Each row is a point. Each copy is the shape, with its points in the same order, turned, moved and blurred by noise. Say if it was mirrored as well.

Shape (8 x 2):
[[-0.17 -0.65]
 [-0.60 -0.34]
 [-0.34  0.24]
 [ 0.06 -0.23]
 [ 0.46 -0.04]
 [-0.02 -0.02]
 [ 0.33  0.42]
 [ 0.10 -0.31]]
Copy 1 (8 x 2):
[[-0.10 -0.68]
 [-0.57 -0.44]
 [-0.40  0.17]
 [ 0.08 -0.22]
 [ 0.43  0.04]
 [-0.03 -0.03]
 [ 0.26  0.46]
 [ 0.11 -0.28]]
Copy 1 is: only turned
Copy 2 (8 x 2):
[[ 0.57  0.51]
 [ 0.05  0.67]
 [-0.31  0.18]
 [ 0.26  0.11]
 [ 0.29 -0.36]
 [ 0.12  0.10]
 [-0.17 -0.49]
 [ 0.41  0.09]]
Copy 2 is: mirrored
Copy 3 (8 x 2):
[[-0.40 -0.40]
 [-0.65  0.07]
 [-0.15  0.49]
 [-0.02 -0.11]
 [ 0.43 -0.12]
 [ 0.02  0.11]
 [ 0.50  0.35]
 [-0.02 -0.22]]
Copy 3 is: only turned

Shape (9 x 4):
[[ 0.23  0.27  0.51  0.21]
 [-0.14  0.39 -0.08 -0.04]
 [-0.07  0.20  0.43  0.10]
 [-0.49 -0.81  0.34  0.10]
 [-0.12  0.20  0.10  0.15]
 [ 0.08  0.32  0.13  0.16]
 [ 0.17  0.29  0.43 -0.42]
 [-0.09  0.13  0.38 -0.21]
 [-0.04 -0.02 -0.73 -0.53]]
Copy 1 (9 x 4):
[[-0.27 -0.32 -0.59  0.16]
 [ 0.25  0.18 -0.37 -0.07]
 [-0.20 -0.23 -0.46 -0.08]
 [-0.58 -0.42  0.43 -0.60]
 [ 0.08 -0.13 -0.27 -0.03]
 [ 0.06 -0.08 -0.40  0.14]
 [-0.43  0.23 -0.66 -0.02]
 [-0.29  0.06 -0.45 -0.22]
 [ 0.13  0.80  0.25 -0.01]]
Copy 1 is: only turned
Copy 2 (9 x 4):
[[ 0.55  0.03 -0.31 -0.17]
 [ 0.42  0.16  0.30  0.04]
 [ 0.51 -0.02 -0.16  0.09]
 [-0.36 -0.63 -0.31  0.60]
 [ 0.38 -0.02  0.15  0.04]
 [ 0.47  0.04  0.11 -0.11]
 [ 0.42  0.53 -0.17  0.26]
 [ 0.36  0.06 -0.15  0.27]
 [-0.41  0.59  0.71  0.17]]
Copy 2 is: mirrored
Copy 3 (9 x 4):
[[ 0.32 -0.09  0.42  0.31]
 [ 0.11 -0.29 -0.24  0.30]
 [ 0.45 -0.18  0.27  0.24]
 [ 0.69  0.22  0.12 -0.77]
 [ 0.44 -0.19 -0.05  0.25]
 [ 0.22 -0.14  0.05  0.37]
 [-0.04 -0.52  0.42  0.09]
 [ 0.24 -0.38  0.24  0.06]
 [-0.38 -0.12 -0.69 -0.26]]
Copy 3 is: only turned
